Every row gives one point. Two turns around zero, p and q, are shown by what they do to some points. Where does a point land after both, in the order given? Backwards means that the second turn is done in reverse. Each puzzle has new turns, and all numbers are rounded.

Turn p:
[-40 -45   6] -> [-23 -56   5]
[ 11 -36 -30] -> [ 32 -32 -16]
[ 13  11 -13] -> [ 12  14 -11]
[19 39 34] -> [-8 47 28]
[ 1 26 30] -> [-18  28  22]
[ -4   5 -28] -> [  5   0 -28]
Turn q:
[-33 -16 -27] -> [ 26 -16 -34]
[49 35 12] -> [-27  45  32]
[-17  14  -4] -> [-10   0 -20]
[ 18 -13  43] -> [-17 -18  41]
[-17 -20 -24] -> [ 29 -10 -19]
Where do these land?
q, then p backwards: [15 44 -1] -> [-13  43  10]
p, then q: [-38 -35 -16] -> [ 45 -30  -4]
q, then p: [-2  1 -6] -> [ 4  3 -4]
q, then p backwards: [ 38 -25 -21] -> [48  0 15]
q, then p: [-13  15  44] -> [-33 -35   0]

Turn p:
[-48 -24  21  33   5 -35] -> [-22   2  30  46 -39  24]
[ 30 -29  29 -47 -10  24] -> [-11 -34  22 -57   8 -20]
[ 8 33 34 39 26 -1] -> [10 16 22 18 36 45]
[-12   0 -46 -13  17 -11] -> [ -2 -12 -46  18 -10 -10]
[ 32 -16 -49 -22 -17  -2] -> [ 18 -15 -28  -6   2 -55]
[-24  38 -21  12  -2 -33] -> [-18  35 -26  38   4   2]
[16 21 36 19 -6 29] -> [ 17  21  28 -24  23  24]
[ -2 -23  -5 -21 -13  28] -> [  6 -12  -3 -34 -22 -11]
Turn q:
[-19  -8  20 -46 -38  26] -> [-44 -19  -7 -33  14  37]
[ 27  28   1  11  34 -21] -> [ 37  37  -4  -4 -11 -19]
[ 51 -32  -6  -5  16   1] -> [ 36  -6   5   7 -40  31]
[-48  46 -36  19 -11   4] -> [-34  14 -34  26  34 -44]
[ 23 -35  13  -3  52  -9] -> [ 61 -20  13 -13 -15   6]
[-30  -8   3 -13 -36 -16] -> [-44 -19   9 -14  -1 -12]
[ -4   9   6  36 -17  14] -> [-12  15  19  29  19   1]
Where do these land?
q, then p: [ 25  26  25   3 -14  24] -> [  6  21 -18 -24  18  32]
q, then p: [ 30  26 -34  45 -30  36] -> [45 52 -4 27  0 38]
q, then p backwards: [ 11  27 -19 -35   5 -23] -> [-22   8 -30 -25 -22  22]
p, then q: [-14 -14 -19 -13   6 -33] -> [-16 -18  15  23  -2 -27]
q, then p backwards: [-22 -46  29 -37 -11  19] -> [  9 -21  40 -29  43  23]
q, then p: [ 24 -27   5  36   8  36] -> [47 -2 31 -9 13 24]
p, then q: [-10  25  26   4   4 -50] -> [  9   1  13  10  52 -30]
q, then p: [-45 -17 -13  -2  34  -9] -> [ -5 -47   5  30  -2 -23]

Turn p:
[ 15  20 -34  -4   9   8  75  16 -57] -> [ 11  32  20 -48  26 -45  19  58 -28]
[-19  27 -27   0 -53   6 -20  25  36] -> [-15  29 -30  21 -18   9   3  18  62]
[ 10 -17  41   1  50  -1   9  -9   8] -> [  4 -47  10  -2  32  10  -6 -19 -31]
[ 20 -10  32 -24  19   6  -7  -7  11] -> [ -2 -30   4 -13   7  35   2 -12 -15]
[ 40  15 -23 -31 -31  38  37 -16 -25] -> [ -1  42  16 -61   1  12  42  17   2]
[ 14  28 -13   5 -21 -26 -21  -2   2] -> [ 21  10 -10 -11 -24   0 -23   2  29]
[ -6 -37 -70  18 -11 -23 -38  -4  12] -> [ 21   8 -35  32 -61 -36  26 -17   5]
[-14  -4   4  13 -41 -16   7  15  50] -> [-33 -18 -11  13  -9 -12   1   0  56]
[-17 -21  41  -7  24 -10  -2   4 -44] -> [-11 -13  36  12   2   6 -29   4 -50]
[  1 -11  44  37  41  20 -12   0 -31] -> [ 25 -13  46  30  34   7 -13 -18 -32]
[-50  16  -6  15 -26 -22 -23 -33  24] -> [-26  23 -29  20 -12 -16 -37 -38  27]
[  7  -5  10 -23  42  21  -4  10  13] -> [  7 -23 -16   4  24  29  15   5 -27]
Turn q:
[ 12  46 -37  47  13  44   6   5  15] -> [ 40  28 -38  37  41  21  10 -20 -19]
[  8 -10  34  24  16  16  39 -20 -34] -> [ -8 -29  -4  18 -10 -30  47 -23 -23]
[-31 -25  -5 -40  33  46 -46  30 -19] -> [-57   9 -16  -3 -19  64   4  35 -22]
[-31 -26  35  21  25 -24   3  18  13] -> [-19 -45  28   8  23   7  20  18  22]
[ 40  13 -33   1 -25 -45  37  11  17] -> [ 56   2  -5  -4   4 -49 -35  18   8]
[ -6  39 -15 -14  10 -16  10  -3  -9] -> [-11  17 -15 -10  28 -25 -16   0 -10]
[-25 -28  12 -19 -28 -25 -33  -4 -38] -> [-49   0   7  -8 -40  -6 -12   1  40]
[  9 -27  -2 -10   3 -26  -5 -28  12] -> [  2 -27  20 -14 -15  -3 -29 -13   0]
[ 16   6  48  21  -2  30 -43   6  19] -> [  0  26  50  27  -3  35  30 -12  -2]
[ 10  12 -37 -30 -44  -1  33 -16  24] -> [ 46  18 -25 -50 -10 -17 -19  -6   4]
Where do these land?
q, then p backwards: [-34  18  -5  11  13  37 -31   2  47] -> [ 14  31  31 -21   7  57 -15  -9  11]
p, then q: [ 13  11  31 -21 -14 -37 -15  -5  57] -> [ 15 -15  -3 -31 -26  65 -18  -7  11]
p, then q backwards: [  4 -13  21  26   4 -27 -29  19 -27] -> [ 46 -26   0  13   6 -25 -15  -2  10]
q, then p backwards: [  5   0 -33  -8 -31  56   1 -30 -20] -> [  1   1 -42 -32   0   0 -42 -44   9]
p, then q: [-46 -60  20  20   3 -27 -25 -17 -22] -> [-30 -14   7  26 -18 -17  10 -52  59]
q, then p: [ 21  10  -1 -15  66  42  38 -21   0] -> [ 16  32  39 -14 -12 -25   3  16 -69]
p, then q: [-28   2 -16  -9   8 -13  31  -9  13] -> [-20 -12 -20  -8  17  -5 -31  12  14]
p, then q: [ -8  41 -22   3  50 -13  -7  16 -41] -> [-12  33   0  57 -10 -14 -33  26 -22]
q, then p: [ 15   8  11  17 -35 -69  59  -7  26] -> [ 13 -88 -12 -34 -36   3 -18  -8   5]
q, then p: [-13  20  18  -7 -13  24 -22  24 -14] -> [-11  20 -11  -1  38  -5 -11  21  17]
p, then q: [ 44  -7  -3  -2 -23   6 -10  12  -1] -> [ 31   8  14 -21 -17  -4  26  10  -8]
p, then q: [ 28 -28 -21 -14 -27  20   9  17 -18] -> [ 18   9  -4 -23  -2 -32  39  22   6]
